Each row of a before or after table is a point. The points were changed in one or more steps. Then noise was added and the rows were shuffled. The steps act on columns, c1 being the first. What was done? A step turns or swaps two columns, mirrors them in a line or flattens them onto one, adds a multiple of one to another, or multiplies or shifts one. Angles are multiples of 10 degrees, from the lower column toward the higher: turns from -170 to 170, lines from 10 to 170 but not 90. Use the fewest steps. Two steps may share a column if one is a turn and the other turns, adds or multiplies; they go together, in the order done. Otherwise the lowest column goes first.
In the rows, zero is written as 128.

Before:
[[150 150 162]
 [150 131 103]
 [144 144 131]
 [116 153 128]
 [145 128 150]
 [108 142 141]
 [118 147  95]
 [146 124 141]
 [154 149 164]
 [149 142 165]
 [156 107 163]]
After:
[[182 166 141]
 [168 131 144]
 [184 160 149]
 [171 151 127]
 [ 77 140 142]
 [ 98 127 153]
 [185 102 130]
 [103  94 147]
 [197 163 106]
 [173 140 124]
 [194 164 151]]
Steps: multiply c1 by 2.5; swap c2 and c3

Before (10 x 4):
[[136 141 166 166]
 [155 136 126 169]
 [171  90 134  93]
 [110 141 129 120]
 [145 134 140 170]
 [150 156 151 133]
 [100 115 110 107]
 [117 190 118 140]
 [182 101 142  91]
 [160 197 140 134]]
After, 10 rows:
[[160 120 111 131]
 [108 157 146 117]
 [132 192 119 146]
 [115  89 136  76]
 [ 98 198 138 114]
 [109 101 143  66]
 [ 82 133 139 148]
 [ 99 141 163 151]
 [ 82 135 126 144]
 [149 142 131 131]]
Steps: mirror c1 and c4 in the line at 110 degrees

Before:
[[125  79 181 141 114  61  64 165]
 [109 144 125 161 154 166 119 121]
 [152 113 101 171 119 140 128  74]
 [124  78 129 156 110 114 138 156]
 [103 129  82 120 187 170  73 116]
 [117 147 109 150  92  95 136 156]
 [108 124 128 111 149 149 134  63]
 [144 105 121 135 134 138 128  95]
 [137 148 115 108 168 174 104 130]
 [127 137 122 132 182 103 119 118]]
After (10 x 8):
[[126 174 131 154 115 108 138 156]
 [130  89 119 148  93 135 120 119]
 [109  99 127 110 119  79 119 124]
 [134  84 114  78 110 121 104 130]
 [150 142  97 142 128  86 130  75]
 [124 176 181 191 106 152  63 168]
 [110  89  83  91  79 113  71 114]
 [120 139 112 164 167 124 132 157]
 [143 140 122 124 106 118 130  95]
 [105 120 126 105 111 134 134  60]]
Steps: turn c2 and c5 by 140 degrees; mirror c4 and c6 in the line at 150 degrees

Before (13 x 11):
[[172 137 107  97 185 143 116 109 151 104 128]
 [ 85 151 149 148 106  96 122 187 138 146 116]
 [122  80 123 143 115 136 111 157 136 147 126]
 [121 102 127 134 151 132 117  61 116 124  79]
 [113 122  98 141  73 101 123 186 111 148 100]
 [158 150 126 123 122 174 120  89 132 140 126]
 [118 138  71 111 184 188 138  71 147 113 144]
 [119 122 134 141 111 148 163 184 114 110  97]
 [ 98 114 132 101  72  92 139 174 100 130 123]
 [145 113 118 108 157 147 167  80 167 148 122]
 [102 121 138  95 125 145 119 175 107 165 103]
 [142 117 128 124 174 168 135  71 122 109 168]
 [120 113 129 101 129 166 110  90 172 100 114]]
After (13 x 11):
[[144 163 126 125 174 193 134 101 133 103 140]
 [123  66 135 143 113 100 108 113 121 146 122]
 [121 114 136 101 129 171 110  99  85 106 137]
 [102 117 113  96 129  84 118 103 143 166 114]
 [117 194 187 110 185 196 139  78 117 110 133]
 [172 198 153  99 185 147 117 116 110 106 137]
 [121 104 120 140 115  75 163  99 138 122 134]
 [147 145 144 107 156 181 164 117  90 146 119]
 [115  66 153 137  71  64 124 144 152 156 116]
 [119 124 127 136 152 195 120 137 141 143 120]
 [ 99  60 117 101  71  77 139 155 152 136 125]
 [160 143 131 122 123 176 119  89 124 139 126]
 [ 86 128 106 150 106  62 124 150 113 149 122]]
Steps: add 1 times c5 to c2; turn c3 and c9 by -170 degrees; mirror c6 and c8 in the line at 140 degrees; flatten c10 and c11 onto the line at 160 degrees

Before:
[[159  65 119 135 155 135 153 123  88 124 158 104 103 168]
 [140  92 179  96 142 119 126 218 123 133  79 133 111 211]
 [133  89 203 200 176 179 169 107 111 116 115  99 133 179]
 [131  96  88 185 178 132 144 170 131 139 140 105  81 152]
 [105 129 136 123 147 106 136 106  60 144 102  90 118  97]
 [ 96  88 152 125 172 147 115 127 133 144 138  79 126 112]
 [121 153 165 148 142 177 109 136  70 137 124 128 121 181]
 [137 136 144 114 100 143 111 139  89  91  97  99 121  87]
 [108  75 125 149 121 115 143 122 105 140 157  68 117 131]
 [151 142 123 134 155 118 168 169 132 159 148 148 128 136]
 [ 89 124 137 134 157 176 171 138 132 114 113  84 130 122]
 [187 104 138 141 130 124 155 149 129 180  99  66 147 169]
 [127  95 128 125 132 159 165 165  84 139 134 150 155 111]]
After, 13 rows:
[[ 91 109 132 127 160 167 167 142 136 114 114 126 134 125]
 [195 124 136 127 135 132 152 152 129 179  98 129 138 170]
 [137 121 181 101 146 139 127 216 124 137  78 120 109 210]
 [153 111 121 131 153 157 154 123  88 122 159 128  98 168]
 [108 122 126 138 122 134 144 121 105 144 156 129 122 132]
 [137 127 140 113 103 136 109 140  87  93  95 124 117  85]
 [ 96 110 153 119 173 159 119 127 133 144 140 130 130 112]
 [121 112 163 148 140 155 105 138  71 134 126 132 124 180]
 [132  98 204 194 172 184 172 107 110 116 112 136 132 176]
 [106 140 134 117 151 114 136 107  60 144 101 125 121 100]
 [150 134 124 137 153 112 167 171 132 158 146 130 122 136]
 [124 122  89 177 179 143 139 169 133 139 136 135  76 150]
 [138 107 129 130 127 157 162 167  85 138 133 132 155 109]]
Steps: turn c1 and c13 by -10 degrees; flatten c2 and c6 onto the line at 120 degrees; flatten c4 and c12 onto the line at 10 degrees

Before:
[[104  89 121  79 124 147 157  90 150 108  99  89 145 101 102 141 107 154]
 [103 124 122  62 139 141 162  97 144 134 102  88 179 122 109 130 106 179]
 [ 99 104 162 112 101 146 191 114 163 137 109 138 142 150 124 127 145 144]
 [116 150  90 112 138 151 134 129 110 135 144 104 137  88 118 121 110 127]
 [154 127 130 127 163 125 157 105 109 122 142 107 137 113 134 113 140 120]
 [151 163 151 121 156 122 137 153 111 119 159 115 107 125 138 140 116  92]
 [122 136 171 112 111 101 123 117 137 148 119 151 110 138 180 143 149 126]
 [111 156 158  80 126  91 118  98 176 128 102 158 111 151 138 130 176 124]
 [112 100 188 133 105 146 136 113 138 163  96 143 136 169 111 140 148 126]
 [161 167 162 128  96 124 132 120 134 131 113 139 107 140 139 139 145 129]
 [143 157 129 140 139 121 128 122 111  92 158  94 144 128 150 104 109  92]
 [159 123 107 128 164 137 138 127 139  99 159 119 167 119 137 133 111 120]
 [140 166 165 144 137 103 125 139 118 120 141 140 128  94 131 121 119 114]]
After (13 x 18):
[[117 150  84 111 141 130 135 130 112 129 146 152 138 108 120 122  69 128]
 [106 124 118  61 140 139 163  97 147 138 106 168 180 141 109 131  76 179]
 [109 154 172  84 124 113 119 101 179 133 103  99 107 108 137 132 246 126]
 [142 155 134 140 139 122 128 122 112  86 150 164 143 145 150 108  86  92]
 [114 101 168 134 102 168 138 113 138 169  99 113 136 152 111 139 185 128]
 [140 170 168 143 139 126 126 140 119 116 141 113 126 101 130 115  96 113]
 [161 122 108 127 165 125 134 126 139  96 154 137 165 133 137 132  84 119]
 [162 170 160 130  93 142 129 121 131 130 117 117 105 124 140 140 173 129]
 [122 140 178 111 108 125 126 119 135 146 121 105 113 119 183 145 182 126]
 [104  90 110  80 126 142 160  90 149 114  96 169 146 123 104 143  69 151]
 [152 166 149 122 158 130 136 153 112 116 156 139 106 133 138 141  98  91]
 [ 99 101 146 111 101 162 190 112 164 138 111 118 141 138 125 126 173 142]
 [152 130 128 128 165 124 155 105 111 121 139 152 138 106 133 114 149 119]]
Steps: turn c3 and c6 by 30 degrees; turn c10 and c11 by 10 degrees; multiply c12 by -1; multiply c17 by 2.5; turn c14 and c17 by 20 degrees

Before:
[[140 134 166 140 142 129 193 137 113 163 142 135 141 129 116 182 125 129
  147 156  97 106 148 122]
 [141 143 175 170 123 125 148 129 134 193 181 125 156 107 109 153  86 150
  132 110 160 128 100 113]
 [147 127  92 135 104  82 112 154 151 113 134 111 114 167 158 126 146 116
  157 190 113  49 143 120]
 [148 138  79 136  64  86  90 130 142 124 105  86  78 162 116 106 177 106
  133 130  92 110 165 122]
 [163 121  81 103  99  83  91 147 164 117 107 159  63 152 125  93 167  96
  130 145 134 125 155 173]
 [ 92 156 143 156 162 130  89  83 122 162 142 138 138 137  85 114 146 153
  105 141 162 163  91  93]
 [130 179 179 148 142 158 125 115  75 163 157 133 132 145 120 113 123 175
  107 114 190 145 127 113]
 [139 127 107 102  89  86  97 140 193  70 111 143  97 170 121 120 193 116
  128  95 148 113 172 127]
 [112 166 134 162 153 126 152 149 104 139 191 110 146 104 110 150 121 160
   92 139 153 157 117 124]
 [ 99 183 165 187  97 120 103 103 121 135 131 157 130 132 103 135 125 167
   86 149 163 152 116 137]
 [130 167 168 145 160 105 174 106 109 146 120 104 138  80 118 146  89 159
  133 127 163 122 116 118]]
After:
[[130 180 180 146 140 124 110 117  78 164 157 134 131 145 122 139 123 174
  109 160  66 145 128 133]
 [142 127 107 102  89 176 133 142 162  69 110 144  96 170 121 158 195 115
  128 109 110 114 173 133]
 [148 138  79 137  64 147 122 129  92 126 106  88  78 161 114 169 179 105
  132  91 163 110 166 144]
 [130 168 167 145 159 140 113 108 120 147 120 105 137  78 118  87  90 159
  133 109  93 123 116 108]
 [147 125  91 135 103  97 126 154 137 111 134 111 114 166 157 146 143 116
  157  57 142  51 143 127]
 [142 144 176 168 123 144 120 129 162 192 182 127 156 106 111 110  86 151
  130 134  95 130  99  98]
 [164 121  79 106  99 136 161 146  98 115 104 159  61 151 125 153 167  98
  129  80 125 125 156 184]
 [ 97 185 165 189  96 113 149 103 121 135 131 156 131 134 104 148 124 167
   86 110  94 152 116 128]
 [141 133 166 139 144 105 127 137 126 165 142 134 140 131 114  61 124 131
  147 116 158 106 151  77]
 [111 166 135 163 153 120 123 149 123 140 192 108 145 103 109 103 120 160
   91 120 102 157 114 105]
 [ 93 157 143 155 164 116 105  85 132 162 142 139 138 136  84 179 145 151
  107 123  93 164  89 126]]
Steps: turn c6 and c20 by 120 degrees; turn c16 and c24 by -60 degrees; turn c7 and c16 by -110 degrees; add 1 times c13 to c9; multiply c21 by -1
